Each row is a point. The points of each table are mixes of a few directions, plus a little noise. Count the directions of each table, and those that both share. Where both have some left over, give the other angles between the two spaces (their principal angles), to ten degrees, smallest first.

First (7 x 3):
[[-0.02 -0.07 -0.02]
 [ 0.19  0.78  0.19]
 [-0.09 -0.31 -0.07]
 [ 0.18  0.69  0.16]
 [-0.12 -0.48 -0.11]
 [ 0.02  0.08  0.01]
 [-0.18 -0.68 -0.16]]
Second (7 x 3):
[[ 0.03 -0.26 -0.31]
 [-0.15 -0.42  0.00]
 [-0.05  0.26  0.36]
 [ 0.21  0.74  0.12]
 [ 0.02 -0.20 -0.22]
 [-0.12 -0.64 -0.27]
 [ 0.06  0.52  0.32]]
Directions: first 1, second 2, shared 1

First (6 x 4):
[[-0.11  0.01 -0.10 -0.11]
 [ 0.63 -0.01  0.67  0.65]
 [-0.41  0.37  0.21 -0.20]
 [-0.35  0.08 -0.25 -0.32]
 [-0.04 -0.24 -0.47 -0.18]
 [ 0.27 -0.20 -0.06  0.17]]
Second (8 x 4):
[[-0.11 -0.10 -0.30 -0.17]
 [-0.29 -0.28 -0.79 -0.45]
 [ 0.11  0.10  0.30  0.18]
 [-0.15 -0.15 -0.41 -0.24]
 [ 0.20  0.20  0.56  0.31]
 [ 0.25  0.24  0.70  0.40]
 [-0.14 -0.14 -0.39 -0.22]
 [ 0.12  0.12  0.33  0.18]]
Directions: first 2, second 1, shared 1

First (7 x 8):
[[-0.24 -0.09 -0.40  0.10  0.24 -0.42  0.67 -0.14]
 [ 0.36  0.29  0.48 -0.06 -0.24  0.33 -0.35  0.09]
 [ 0.44 -0.12  0.95 -0.47 -0.27 -0.15 -1.17  0.12]
 [-0.16 -0.02 -0.29  0.12  0.07  0.09  0.22 -0.01]
 [-0.07  0.20 -0.29  0.20  0.10  0.01  0.66 -0.08]
 [-0.14 -0.18 -0.13 -0.01  0.00  0.11 -0.26  0.05]
 [-0.19 -0.07 -0.32  0.11  0.10  0.02  0.23 -0.02]]
Second (9 x 8):
[[-0.09  0.07  0.41  0.24 -0.08 -0.26 -0.08  0.01]
 [-0.10  0.04  0.37  0.27 -0.17 -0.20 -0.03  0.01]
 [-0.39  0.38 -0.44  0.19  0.20  0.25 -0.10 -0.26]
 [-0.31  0.09  0.29  0.53  0.01 -0.08 -0.02  0.13]
 [-0.23  0.36 -0.03  0.09 -0.09 -0.08 -0.18 -0.41]
 [ 0.75 -0.88 -0.77 -0.85 -0.40  0.55  0.56  0.20]
 [ 0.01  0.30  0.13 -0.18 -0.06 -0.26 -0.24 -0.37]
 [ 0.44 -0.37 -0.10 -0.45  0.44  0.10  0.13  0.52]
 [-0.09  0.01  0.16  0.19  0.19 -0.05 -0.01  0.20]]
Directions: first 3, second 4, shared 1; angles 80, 90

First (11 x 11):
[[-0.70  0.51  0.16  0.13  0.31 -0.38 -0.31 -0.19  0.09 -0.68  0.12]
 [-0.52  0.38  0.12  0.09  0.23 -0.27 -0.22 -0.13  0.07 -0.50  0.10]
 [-0.16  0.11  0.04  0.02  0.06 -0.09 -0.07 -0.04  0.01 -0.14  0.01]
 [ 0.94 -0.70 -0.22 -0.15 -0.42  0.50  0.40  0.24 -0.12  0.89 -0.16]
 [-0.19  0.14  0.03  0.03  0.09 -0.09 -0.08 -0.05  0.02 -0.17  0.03]
 [ 0.47 -0.34 -0.10 -0.08 -0.21  0.25  0.21  0.11 -0.06  0.44 -0.08]
 [ 0.98 -0.73 -0.22 -0.17 -0.42  0.52  0.41  0.25 -0.11  0.93 -0.17]
 [ 0.45 -0.33 -0.10 -0.09 -0.20  0.23  0.20  0.11 -0.05  0.42 -0.08]
 [-0.63  0.47  0.15  0.11  0.29 -0.33 -0.28 -0.17  0.07 -0.61  0.11]
 [-0.20  0.14  0.04  0.03  0.08 -0.10 -0.07 -0.05  0.03 -0.18  0.03]
 [-0.42  0.31  0.08  0.07  0.19 -0.22 -0.18 -0.11  0.05 -0.40  0.08]]
Second (8 x 11):
[[ 0.39  1.13 -0.10  0.03  0.28 -0.56  0.40  0.18  0.72 -0.28  0.67]
 [-0.17 -0.48  0.05 -0.01 -0.11  0.24 -0.17 -0.07 -0.30  0.12 -0.27]
 [ 0.11  0.35 -0.04  0.01  0.09 -0.18  0.13  0.06  0.22 -0.09  0.21]
 [-0.14 -0.42  0.04 -0.02 -0.10  0.21 -0.16 -0.07 -0.28  0.10 -0.25]
 [-0.31 -0.88  0.08 -0.03 -0.21  0.44 -0.31 -0.14 -0.57  0.22 -0.52]
 [-0.23 -0.69  0.07 -0.03 -0.17  0.34 -0.23 -0.11 -0.43  0.17 -0.40]
 [ 0.27  0.78 -0.07  0.02  0.19 -0.38  0.28  0.12  0.50 -0.19  0.46]
 [ 0.08  0.22 -0.02  0.00  0.05 -0.10  0.08  0.03  0.15 -0.05  0.13]]
Directions: first 1, second 1, shared 0; angles 70
